Each row is a point. To make a cloud, some directions were put in groups of two or more. Within a group, all points are equally far from the middle, so they leave a hole (a ring in 2 directions, a hollow ball in 3). The other directions are filled evenly. Then the cloud was stretched, turned, moved and blurred a little. How many holes are there, and how many directions does each take, smallest first?
In the rows, 128 means zero.

Cloud, 13 rows:
[[ 72 149]
 [116 176]
 [136 113]
 [133 112]
 [158 175]
 [ 72 134]
 [159 174]
 [ 87 120]
 [106 174]
 [ 71 139]
 [ 72 133]
 [137 113]
 [186 145]]
Holes: 1 (2)

Cloud (19 x 3):
[[ 93 128  85]
 [144  70  79]
 [120 165 129]
 [149  85 176]
 [115 108  66]
 [171 149 147]
 [ 87 119  90]
 [104 149  89]
 [164  82  80]
 [123 115  65]
 [153  67  85]
 [153 133 175]
 [137 167 105]
 [141  64 166]
 [110 154  92]
 [132 168 120]
 [149 166 112]
 [130 119  66]
 [170 154 136]]
Holes: 1 (3)

Cloud:
[[149 141 175 109 147  93]
 [ 80 152 184 118 139 136]
 [ 90 133 155  84 137 102]
 [ 97 135  79 183 106 148]
 [154 106 158 119 178 120]
 [156 185  98 119 176 156]
 [144  95 119  91  94 143]
 [134 192  83 126 171 163]
 [135 101 111  87  99 149]
 [125 175  70 147 122 161]
 [ 94 128  89 186 115 155]
 [146 195 133 101 170 103]
 [105 118 113 143 166 104]
 [140 134  96 170 184 126]
 [ 73 155  86 125  76 140]
 [127  87 147 119  68 118]
 [113 134 131  54  95 149]
 [ 87 120 130 156  61 148]
 [136  98 172 114 167 137]
 [110 216  77  86 174 146]
 [107 168 114 158 127 184]
 [133 190 168 126 159 125]
 [ 96 123  86  96  88 129]
 [110 116 186 119  99  96]
 [133 117 116  66 102 149]
 [139 178 132 110  84 139]
 [172  87 138 176 142 102]
 [ 66 155  99 126  71 124]
 [108 200 175 110 139 133]
 [ 88 128 105 196  93 141]
 [ 96 147 116  64 137 174]
 [126  97 199 163 125 123]
 [145 136  86  72 150 155]
 [137 191 123 132 144 173]
 [105  73 158 164  85 128]
 [166 145 160 121 181 122]
 [162  65 171 172 115 131]
 [166 133  81 157 153 149]
 [ 92 196  73  67 155 156]
 [117 119 164  94 156 168]
 [ 67 212 113 113 155 120]
 [ 82 104 142 180 123 144]
 [133 122 146 173  77 159]
 [ 92 200 107 114  82 149]
 [ 91 184  90  85 177 160]
 [145 178 165 135 168 142]
 [133  88  94 167 141 111]
 [ 70 214 117  81 132 163]
 [108 117 158 103 162 160]
 [117 114 110  80  87 111]]
Holes: 2 (3, 3)
